Rows are points. The window is the flat piece filled in between its corners: a triangle in 3 columns, a solid with four corners in 4, and so on. A path goes straight from each point to the next, and from the last back to the first. List the points from which the path goes on through the window.
(in the rows, 128 means zero)

Window, 3 rows:
[[133 153 163]
 [131  81 105]
 [118 165  78]]
Path:
(1): [ 89 167 142]
(2): [179 133 153]
(3): [178  94  97]
(4): [109  71  84]
(5): [ 81 138  39]
(6): [140 116  91]
(7): [157 115 161]
(8): [107 125 150]
Through the window after points: 1

Window (4 x 4):
[[113  80 140 104]
 [131 112 152  66]
 [199 172 120 193]
 [113 143 159 110]]
Path:
(1): [ 82  76 226  40]
(2): [141 115  67 131]
(3): [141 130 109 154]
(4): [162 122 158 155]
(5): [120 125 175 127]
(6): [111 104 107  77]
(7): [162 146 109 144]
(8): [188 152 181 153]
(9): [179 129 156 134]
(10): [140 160 123  98]
(11): [100 161 110  79]
(12): [131 116 176 112]
(13): [131 108 174  96]
(14): [126 143  99  44]
(15): [103 169 123 118]
(16): [128 110 176 103]
Through the window after points: 5, 7, 11, 13, 15

Window:
[[ 76 166 120  95 160 104]
 [125 106  80  30  82 134]
 [153 160 152 124 113 116]
 [143 113  65  43 131 119]
 [ 84 144 161  99 193 145]
 [143 128 137 189  90  96]]
Path:
(1): [143 127 110 111 117 148]
(2): [129 135  62  81 109 148]
(3): [104  95 120  47 146  94]
(4): [103 131 134 101 134  97]
(5): [107 178 136 127 128 136]
(6): [112 181  49  75 133 150]
(7): [136  73 118  36 100 112]
(8): [129 123 125  94 116  97]
Through the window after points: 6

Window:
[[113 152 103 161  80  90]
 [152 157  73  80  96 148]
 [110 155  83 127 156 150]
 [163 114 179 148 194 107]
 [169 132 147 135 102 169]
 [159  53 196 147 151 128]]
Path:
(1): [166  80 138 171 131 145]
(2): [134 143  32 166 161 102]
(3): [117 135 197 117  78 107]
(4): [107 120 179  86 131 147]
(5): [175 154  97 179 141  96]
(6): [152 113 118 168 109 136]
(7): [119 193 133  85  87 120]
(8): [139 107 205 141 125 116]
(9): [166  60 146 137 154 140]
(10): [189 135  88 190  85  90]
(11): [ 98 123 146 131 114 115]
(12): [150 108 196 143 176 116]
Through the window after points: 6, 8, 10

Window (8 x 8):
[[166 137 149 117  89 114 149 140]
 [143 153 133 136 151 125 127 174]
 [ 46  33  98 243 165 150 117 114]
 [134  63 106 139 179 116 136 157]
 [131 119 129 100 112 146 151 192]
 [148 134  91 150  46 142  63 129]
 [167 144 108 152  49 101 115 186]
 [137 155  90 102 113 104 159 156]]
Path:
(1): [144 105 113 120 126  67  87 115]
(2): [122 155 160 161  96  97 112 188]
(3): [188  97  45 129 100 144 136 143]
(4): [157 135  97 132 116 157 162 151]
(5): [135 140 141 142  82  98  98 179]
(6): [ 97  88 122 155 125  91  88 143]
(7): [134  90 101 155 157 171 168 164]
(8): [137 133  86 175 100 132 171 153]
(9): [149 101 127 136  94  98  83 178]
(10): [ 83  70 149  93 143 104 105 137]
(11): [150 149  77 172 103 154 172 181]
(12): [134  84 118 159 147 188 195 211]
Through the window after points: 2, 6, 8, 10, 12

Window:
[[128 143 135 183 119 226 130 134 142]
 [ 96  98 135 139  79 145  83  83  95]
 [ 73 123 208  35 165 207  93 129  94]
 [ 74 125 127  85 146 175 125 124 147]
 [214 142  90 143  91 128 101  89 169]
 [183  92 149 142 162 110 188 148 136]
 [111 156 155  90 175 157  86 157 108]
 [138 130 160 128 151  86 143  73 164]
 [186 178 153  91 137 133 178 157  61]]
Path:
(1): [121 136 181  86  95 157 129 185 171]
(2): [122 150 152 113 123 149 118 140 134]
(3): [114 123 138 119 169 171 123 107 124]
(4): [204  74 132  89 149 153 138  86  79]
(5): [ 92 181 155 172 123  94 133 146 201]
(6): [133 142 167 105 124 135 127 124 130]
(7): [136 128 151  91 181 150 138  92 107]
(8): [146 144 130 117 170 161 117  78 100]
(9): [167 146 167  80  89 137 148 185 122]
(10): [129 147 154 110 141 141 132 157 122]
(11): [165  91 133 152 180 175 124 102 132]
(12): [117 122  93 101 151 178 121   7 161]
(13): [152 123 205 174 104  95 136 216 102]
(14): [100 130 136 115  94 152 102 155 153]
(15): [113 104 164 104 176 164 105  60  84]
(16): [151 119 107 169 168 187 129  88  81]
Through the window after points: 2, 4, 6, 8, 10, 12

Window, 9 rows:
[[120  95 220 136  76 144 167 141 141]
 [141  76 180 155 122 154 104  96 155]
 [154 151 159 117 157 162  99 155 113]
 [156 133 135 145 138  87  89 120  94]
 [120 147 128  85 126 113  58 121 136]
 [139 164  76  98 164 126 117 135 137]
 [118 120 111  84 145 160 112 126  85]
 [182  69 208 175   7 154 135 157 142]
 [171 133 136  57 149 131 122 118 119]]
Path:
(1): [155 166 144  97 111 127  87 104 133]
(2): [134  50 102 141 170 143 112 169 110]
(3): [141 132 133  82 153 114 118 175 147]
(4): [145 152  94 148 112 155 121  82 116]
(5): [137 138 144 103 129 155 118 105 115]
(6): [123  76 131  91 130 152 108 169 125]
(7): [129  72 137 118 100 110 127 167 153]
(8): [168 123 171 117  97 146 118 104 121]
Through the window after points: 3

Window (11 x 11):
[[115 157 151 203  82 125 153 178 135 158 119]
 [145 105 182 117 156 179 134  74 152 131 153]
 [136 122  93 102 160 159 101  59 148 153  94]
 [108 107 149 164 110 113 117 114 131  79 103]
 [ 56 138  34  68  77 166  75 152 174 145 203]
 [100 120 159 142  88  74 160 246 117 141 103]
 [121  72  33 123 118 196 104 107 112 160 182]
 [183 168 124 165  78 146 116 249  74 116 108]
 [105 137  91 131 187 169 139 103 133 115 156]
 [ 76 158 170 152  81  53 116 177  74 149 138]
 [168 134 117 119 122 127 174  79 138 112 137]]
Path:
(1): [182 143  82 135 131 149  85 141 184 161 194]
(2): [ 96 112 112 136 106 143 133 135  82 130 115]
(3): [133 128 116 128 111 151 155 105 117 121 105]
(4): [173 138 119 118 134 107 149  98 158 122 176]
(5): [114 137 128 132 117 115  99 159 133 154 148]
(6): [121 154  77 119  88 176 212 173  65 108 119]
(7): [121 139  99 105 120 185 130 116 109 162 124]
(8): [131 110 106 153 136  72  94 169 195  81 187]
(9): [174 106  76 180 153 131 103 133 158 123 133]
(10): [ 80 134 133  97  80 163 126 167 101 152 144]
(11): [126 147 154 144  43 183 155 155  97 132  73]
(12): [142 130  98 146 153 122 106 159 130 138 158]
Through the window after points: 1, 3, 11

Window (12 x 12):
[[127 123  95 191 107 179 110 128  39 121 127 123]
 [131 145 189 141 176 162 186  75  79 122 169 138]
 [138 145 145 187 150 125 107 168  89 101 114 183]
 [109 178 147 124  59 153 133 138 127 132 128 162]
 [160 145 175 122 119 202 152  48 167 169  85 115]
 [146  59 108 170 117 157 166 163 135 171 193 139]
 [149 132  92  73  82 165 111 159 116 161 107  88]
 [ 89 133 114 144 103 116 114 140 115 154  77 146]
 [153 125 178 226 132 110 132 121  86 170 165 107]
 [108  70 178 123  44 139 128 137 189 130 184  68]
 [155 169  66  59  91 126 136  97 131 100  88 201]
 [152 125  81 189 228 136  84 113 169 220 179 139]]
Path:
(1): [160 136  79 187  99 108 192 153 119 115 101 103]
(2): [129 123  79 168 136 123 146 158 169 152 132 109]
(3): [154 132 165 147 118 220  74  62   7 157 146 169]
(4): [134 101 144 127 114 125 116 140  88 153 131 155]
(5): [ 98 174 108 211 125 142 130 139 163 123  98 123]
(6): [119 144 148 137  92 147 155 145 141 131 133 100]
(7): [163  62 150 168 104 144  86  66  61 161 138 175]
(8): [133 138 153 149 109 153  90 146  83 145 122 235]
(9): [124 143 107 150 134 115 157 128 138 109 112  80]
(10): [127 129 123 210 117 135 130 132 120 133 125  89]
(11): [138 123 125 155 112 161 118 123  65 146 144 146]
(12): [148 128 147 125 125 111  95 100  76 157 140 177]
(13): [132 149 130 187 109 187 169 156 162 119 139  92]
(14): [138 154  91 184 134 141 170 154 123 128 195  89]
(15): [141 113 151 138  96 164 114 117 109 151 127 141]
(16): [118 121 152 108 104 173 113 113 137 149 152 152]
Through the window after points: 2, 4, 8, 10

Window, 12 rows:
[[152  89 100 124 106  87 133  92 170 233 123  62]
 [ 98  94  46 151 173 126 103  80 138 144 131 110]
 [119 213 122  95 163 163 152  56 140  91 149 109]
 [ 69 141 157 107 151  96 166 166 108  74 106 162]
 [129 190 129 107  93 104 160  74 133 177 146 171]
 [174 173 141 144 129 152 113 220 168  95 113  98]
 [129 175 110  97 173 156 146 138 105 168  96 135]
 [149 151 134 212 208 154 115 139 119 117 130 100]
 [128 124  98 130 140  80 108  51  79 147 129 118]
 [ 45 173  95  74 137 135  95  80 180 171  66  98]
 [117 196 108 134 161 123 170  81 130  65  89 142]
 [156  98 153 126  90 164 107 108 214  97  89  99]]
Path:
(1): [ 69 125  91 170 115 127 161  90  90 150 134  96]
(2): [ 88 186 136 150 102 139 148  91 116 140 104  78]
(3): [168 120 104 119 180  98 122 105 145 147 146 165]
(4): [137 146 136 120 144 111  98 111 154 149 109 147]
(5): [ 66 132  47 130 120 138 173  93 107 142 102  50]
(6): [112 150  89 138  75 150 162 102  98 175 138  76]
(7): [136 144 123 107 169  84 114  80 170 155 116 163]
(8): [178 160 131 112 170 103  98  94 147 140 119 139]
Through the window after points: 2, 6, 8

Window, 14 rows:
[[165  52 149 148 122 104 117 188 135 201  53 104 115 124]
 [ 98 168 117 127  93  76 119 126 129 107  71 194  33 168]
 [163 113 125 193 139 129 108  87  73 151  66  80  90 131]
 [129  84 151 119 208 105 145  82 214 193 143 108 155 116]
 [143 148 172  76  73 100 110 117 123  63  80 208 124 198]
 [ 98 107  84 135 164 139 178  98 108  96 115 136 125  61]
 [107 170 130 141  92 119 104 131 146 117  25 230  68  82]
 [104 152 102 169 188 135  92 123  99 130  99 172 102 186]
 [137  66 145 193 118 191  99 118  87 139 166 123  88 134]
 [154 155  95 102 136 105 100 153 166 145 158 116 150 115]
 [152 124 156 164 174 118 169 123 195  90 153 168 128 125]
 [ 57 157 111 210  95  84 192  87 121 140 136  87 216 103]
 [148 138 118 151 101 220 147 127 128 177 103 147  61 181]
 [115 169 189 122 134 150 113 181 134 149 161  93 124 159]]
Path:
(1): [146 120 170 138 162 116 165 114 118 175 151 131  85 144]
(2): [117  98 122 150 145 141 101 116 182 136 107 131 148 114]
(3): [142 126  94 149 127 173  95 160 161  85  89 132  90 124]
(4): [138 105 179 134 163 101 157  98 124 179 137 173 109 138]
(5): [187 134 129 106 150 123 172 121  84 186 102 173 186  59]
(6): [ 61 116 125 209 107 119 124 123 174 106 125  87  94 177]
(7): [ 94 113 117 212 141 125 137  91 149 104  73 103 135 152]
(8): [148 151 152 100 122 129 140 143  85 161 136 186  84 106]
(9): [158 116 131 143 136 142 120 127 100 166 133 129 118 125]
(10): [ 82 105 129 178 132 154 119 103 194 101 120 123  92 152]
(11): [ 96  84  92 197 112 211 155 193 158 109 102  56 163 119]
(12): [182 153 186 104 151  65  96  68 102 177 114 199  70 154]
(13): [148 157 131 138 130 131 133 142 103 149 106 162 119 125]
(14): [ 83  84  91 156 106 123  86 123 197  99  84 101  74 135]
(15): [101 129 140 135 117 149 127 102 141  88 103 128 103 164]
(16): [148 157 137 138 140 117 123 132 122 162 130 161 115 136]
Through the window after points: 1, 5, 9

Window (14 x 14):
[[160 112  95 108 169 150 203 166 178 177 152  73 167  83]
 [162 174  51 178  60  61 134 176 149 129 118 104  64 208]
 [ 85 115 139 103 169 111 115 118 135 138 148 158  58 162]
 [ 73 168 194 135 111  69  92 117 136 126 116 106 131  77]
 [104 149  59 179 117 149 158  96 153 183 134 173 110 115]
 [121  95 135 141 129  65 168 114 158 147 108 108  71 177]
 [145 108 134 189 161 127 108 127 103 142 113 120 124 162]
 [ 96 100 128 172 100 153 144 198 120 143  95 126 122  83]
 [140 101  90 143 157  29 123  91 109 113  91 128 113  91]
 [198 193 155 100 154 104  24  69 152 138  63  97 119 100]
 [139  61 186 107 113 164  88 139 158  99 124 173 167 200]
 [143  95 147 151 153  80 191 113  73 102 143 139  49 108]
 [107 102 144 160 151 106 156 142 157  68 147 137  60  96]
 [ 19  90 142 133  89 170  97 136  95 101  98  83 116 179]]
Path:
(1): [114 174 109 168 113 142 191 190 145 116 102 192 134 182]
(2): [147 160 132 147 191 163 135 119 166  89  37  99 115 144]
(3): [134  80 129 135 108  44 129 130 121 180 197 152  89 120]
(4): [182 133 163 120 101 116  53 118  88 143 166  87  87 100]
(5): [109 133 119 144 159 101 147 120 160 115  73 141 102 136]
(6): [115 134 131 136 159  98 156 137 136 109 103 133 103 138]
(7): [122  99 107 158 101 103 113 124 116 180 135  84  95  56]
(8): [128 116 116 153 114 111 107 139 137 179 140  94  95 127]
(9): [105 117 132 135 137 125 147 114 122  99  87 151 128 147]
(10): [ 85 134 119 167 131 122 170 133 105 111 102 131  86 144]
(11): [123  77 137 117 113 120  93 102 128 146 153 116 110 115]
(12): [157  77 165 189  93 176  96  95 168 170 181  54 115 136]
(13): [ 96 126 110 100 154  39 167 149 124  99  59 184  93 162]
(14): [ 99 186  91 155 173 124 123 148  93 117  53 140 138 155]
(15): [143  67 177 133 125  99 102  98 159 152 177 115  73 126]
(16): [146  58 144 117 160  99  85  73 111 137 147  79  92  69]
Through the window after points: 4, 10, 12, 14

Window, 14 rows:
[[ 98 179 140 154 160 144  69 108 115 125 122  82 172 151]
 [134 131 119 112 145 115  98  64 195 129  80 125 119  93]
 [ 73 128 121 107 123 130  66 146 116  98 137 107 132 211]
 [ 51 178  15  80 123 133  72 100  65 116 149 151 186  59]
 [180 122  78 129 108 100 147 171  79 181 171  99 133 166]
 [119 107 106 141 109 120 121 159 121 220 148  67  97 120]
 [104 132  95 133 110  64  94 165  70 136 110 142 169  90]
 [147 174 172  99 150 178  86 155 173 121 119  65 122 107]
 [101  68 135 180  87  85 104  19 130  55 143 115 109  30]
 [137 150  66 172  95  89 104 210 126 183 186 130 115 178]
 [120 135 116 146  81 199 128 175 138 158  75  74 215 106]
 [142 122 138 149  91 165  91  52 132 141  91 138  65  61]
 [ 67 132 160 188 146 160 217 121 101 113 139 131 124  39]
 [132 102 177 136 167 140  89 150 150 141 152 139 184 123]]
Path:
(1): [130 126  84 161 128 140  75 134 124 132 108 114 135 137]
(2): [107 128 124 132 109 107 131 122 120 161 147 121 128 105]
(3): [104 150 141 133 102 138 145  88 148 137 153 121 136 129]
(4): [132  93 100 171 140 118  76 155  97 122 128  99 123  88]
(5): [167  94  66 161 158 163  66 127 108 140  80 131  67 113]
(6): [ 93 159 147 115  93 112 121  89 159 128 141 110 160  85]
(7): [ 38 163 156 104  69 144 141 169  94 163 148 132 175 178]
(8): [176  99  95 153 169 147  52 117 163  94  98  75 134  92]
(9): [118 115 115 157 147 148 129 128 113 115 108 114 121  93]
(10): [ 99 171 182 129  77 141 129  64 160 164 144 135 110  52]
(11): [102 161 143 134 115 129 119 142 135 150 129 118 139 117]
(12): [160 100  61 152 159 156 106 157 100 151 151  94 113 131]
Through the window after points: 5, 7, 9

Window:
[[ 76 207 125 121 159 126  64 144  54 150 163 122 155 113]
 [103 100  81 117 214 126 148 119 148  58  73 106  95 182]
 [156 113  77 175  66 130  98 119 181  76 153 175 101 168]
 [166 103  81  95 200  94 111  86 184 133  91  82  77 151]
 [ 80 115 101 136 105 142 115  76 103 125 122 160 112 134]
 [ 94 117 136 181 110 156 158 102 133 115 178 119  83 132]
 [126 116 148  96 163 120  94 140 136 101  52 106  83 172]
 [ 81 230 111 151 140 139  93 127 114 181 105 128 137 131]
 [162 163 109 186  77 119 121  72 105  98 144 141 117 159]
 [141 153 106 134  96 154 158 100 134  80 162 196  64 146]
 [ 51 249 142 103 110 115  83 103 120 111 148 131 166 119]
 [147 133 134 108 174 106 124 131 156 117  75 142 161 134]
 [ 93 133  98 197  80 131 132 117  93  71 135 148  67  73]
 [ 83 179  97  97  94  89 118 193  53 181  85  68 159 115]]
Path:
(1): [124 103 121 115 161  67 137 113 155 103 113 152  70 192]
(2): [102 155 122 132 148  95 147 131 117 130 103 157  96 157]
(3): [138 126 110 150 116 169  75  89 148  77 133 116 112 121]
(4): [116 175 113 143  84 161 135 103 136  80 135 123 102  99]
(5): [110 125 101 172 135  88 108 117  83 121 134 173  93 153]
(6): [ 90 177 112 160 149  85 122 154  79  86 133 144  93 153]
(7): [139 139 111 121  86 190  84  61 139 153 142 121 152  90]
(8): [143 167  75 119 159 168  86  88 147 146 104  57 133  85]
Through the window after points: 4, 6, 8

Window:
[[137 103  81 115 171 139 162 171 106  86 118  98  81 182]
 [201 149  71 103 134 129 167 195  55  44 121 107 161 167]
 [ 61 102 144  95 170  23  36  68 149 194 129 170 130 120]
 [ 78 122 139 138 112 146 117 140 154 133 159 123 182 154]
 [101 173 111 154  87 173 156 152  81  94 180 154 104 109]
 [201 134 112 154 136 183 166 204 103  94  80 165 132 151]
 [168 104  93 142 111 144 114 220 104   7  88 140 117 163]
 [ 63 167 129 127 167 189 137 139  84  76 125 142 155 110]
 [124 179 178 107 130 196 115 140  96  82 173 143 118 165]
 [173 156  38  75 124 183 119 195 117  75  98 112 115 148]
 [ 55  98 154  32 144  57  96 169 116 181 117 124 117 116]
 [116 178 155 136 160 142 132 162 152  89 175 117 129  86]
 [ 82 162 165 147 118  90  83 115 124 151  88  95 123 133]
 [126  67 118  20 124  85 138 100 131 112  88 105 112 108]]
Path:
(1): [141 167  89 121 121 125 151 188 106  63  92 146 149 179]
(2): [142  94 113  91 133 197  67 143 122 131 146  86  69  75]
(3): [128 126 166  84 143 131  78 166  88 145 133 112 116  84]
(4): [106 133  98 111 130 127 144 146 132  97 110 141 136 160]
(5): [ 99 146 134  97 133 105 129 133 128  95 118 114 139 154]
(6): [104 119 123 123 135 152  89 150 104 115 136 129 113  92]
(7): [155 140 129 167 137 172 104 186  81 138 153  73 129  89]
(8): [113 148 108 100 138 123 129 149 129  82 104 170 133 174]
(9): [ 43 163 109  89 104 100 138 112 127 102 119 156 108 160]
(10): [188  85 123 113 169 139  82 197 103 102 121  80 137 113]
(11): [156  48 121 123 136 168  76 187  79  96 115  90 135 151]
(12): [ 80 173 129  85 132 102 127 134 131 119 132 134 118 130]
(13): [147 165 122  89 133 155 149 156 138  81 113 158 130 168]
(14): [129 113 109 123 130 141 108 181  91  77 121 111 111 140]
(15): [154 117 135 132 142 159 113 124 104 114 159 100 106 114]
(16): [ 87 154  96  75 119 116 162 180 133  56  69 160 153 166]
Through the window after points: 1, 3, 13
